Each row of a before or after table is a point. One or more steps were done to the points. Then noise was added and the rows were shuffled. The steps act on columns, c1 being the first. What was done? A step turns or swaps two columns, mirrors them in a line or flattens them onto one, adds a multiple of one to another, or multiplies or shifts one. Angles are multiples of 10 degrees, from the lower column toward the higher: turns from -170 to 170, lines from 10 to 170 but not 90. Use the fewest steps. Two steps may share a column if one is a turn and the other turns, adds or multiplies; they go together, in the order done. Otherwise the lowest column goes first.
In the rows, 128 means zero.

Before, 11 rows:
[[122 115]
 [138 116]
 [137 164]
 [101 113]
 [145 127]
 [150 138]
 [112 154]
 [147 164]
 [148 108]
 [128 147]
 [149 122]]
After:
[[128 127]
 [127 219]
 [129 175]
 [128  98]
 [127  97]
 [127 113]
 [127 193]
 [129  78]
 [128 153]
 [127 218]
 [128  90]]
Steps: multiply c1 by 0; multiply c2 by 2.5

Before (10 x 6):
[[146 137  88  83 151 124]
 [150 181 121 139 115 157]
 [128 140  87 108 122 102]
 [129 136 128 109  97 170]
 [133 116  79 112 185 104]
 [ 91  59 190 125  86 119]
 [127 193 121  97 119 169]
 [114 141  96 116 112 167]
 [151 107  66  84 142 108]
 [145 148 133 117 103 171]]
After:
[[116 147  96 119 132 169]
 [128 147  84 116 133 105]
 [155 109  66  82 131 102]
 [129 136 135 107 127 170]
 [137 140  97  89 132 124]
 [125 128  76 106 122 102]
 [130 197 118 110 123 165]
 [145 179 127 142 128 158]
 [ 96  60 192 120 122 119]
 [152 154 125 124 118 170]]
Steps: turn c2 and c4 by 10 degrees; multiply c5 by 0

Before:
[[111  81 140  93 153 134  85  95  78 160  92]
 [164 100 130 163 145  90 180  93 110 108  97]
 [145 107 107 162 142 143 121 124 139 100 135]
 [148  86  95  79  67 105  87 142 110 182 139]
 [159 149 160 122 157 131 103 139 153 144 155]
 [109 105 141 148 118 157 119 128 135 110  60]
 [ 79 137 153  79 106 162 166 112  78 160 123]
 [123 124 151 173  92  98  92  98 153 135 121]
 [143  94 169 162 144 173 134 149  93 121 104]
 [159 154 123 135  92  89 147 104 113  89 134]]
After (10 x 11):
[[158 152 121 123 157 130 142 138 158 160 156]
 [122 117 144 180  92 116 138  96 170 150 112]
 [162  89 118 175 147 102 130  93  73 115  87]
 [146 106 117 154 143 154 136 123 140  94 138]
 [ 79 132 160  71 106 145  93 112  74 168 133]
 [144 100 154 145 142 183  96 146 110 149 117]
 [111  71 128  94 152 120  67  97 152 161  94]
 [110 105 163 137 119 163 134 127 139 123  69]
 [149  92  54  90  68  89  97 142 159 148 131]
 [160 148 130 148  91  94 120 106 105  95 123]]
Steps: turn c3 and c10 by 40 degrees; add -0.7 times c1 to c3; add 0.3 times c8 to c2; add 0.3 times c6 to c11; turn c4 and c6 by 20 degrees; turn c7 and c9 by -70 degrees

Before (11 x 18):
[[121  81  91 178 135 139  98 151 127 141 127 197 127 190  98 136  96 129]
 [128 136 102 124 156 123 184 135  95 116 113 135 141 117 140 124 119 129]
 [115 141 151 118 117 127 182 120  99 146 104 159 129 161 139 146 126 114]
 [136  88 140 169 158 104  82 158 102 130 125 199 127 204  96  92  94 108]
 [178 117 153 161  62  73  94 164 123 125 101 143 137  99 133 126 116 153]
 [132 157 165 130 181 168 148 149 114 116  88 108 138 107 140 152 146  99]
 [136  82 151 171 120 106  94 134 103 138  95 199 180 181 118 137  58 125]
 [148 120 132 153  68  78  76 138  98  79 144 134 151 121 140 138 153 169]
 [141 159 115  96 123 100 137 140 115 145 113 120 180 119 124 164 159 112]
 [142 100 121  89 146 143 118 144 109 122  95 132 133 129 145 142 136 105]
 [122 138 146 115 146 150 162 119 139 121  79 146 160 117 131 109 150 112]]
After:
[[186 117 152 151  27  84  94 100 121 147 102 129 138  99 132 125 144 155]
 [152 157 165 130 200 158 148 105 112 134  87  92 138 107 140 153 118  99]
 [172  83 150 157  85 132  93 129 103 139  92 122 179 181 117 138 126 127]
 [175  89 141 158 112 117  83 103 103 149 127 201 127 206  96  93 134 107]
 [173 100 121 102 137 136 118 113 110 135  95 127 132 127 146 142 125 103]
 [123  83  92 163 103 149  98 119 128 153 127 200 128 191  98 137 121 129]
 [157 141 152 123 172 129 182 148  97 135 103 158 131 160 138 145 128 111]
 [178 137 101 124 211 126 185 115  93 124 114 115 138 119 139 123 128 129]
 [106 139 147 120 181 142 161 128 137 118  77  98 159 116 130 109 123 114]
 [159 161 114 106 133  93 136 128 115 151 114  40 179 119 124 165 142 113]
 [194 120 131 146  17  77  76  89  98  97 142 100 154 121 140 137 147 169]]
Steps: add -1.5 times c9 to c1; multiply c4 by 0.7; add 1 times c7 to c5; flatten c6 and c17 onto the line at 160 degrees; mirror c8 and c10 in the line at 70 degrees; add -1.5 times c13 to c12
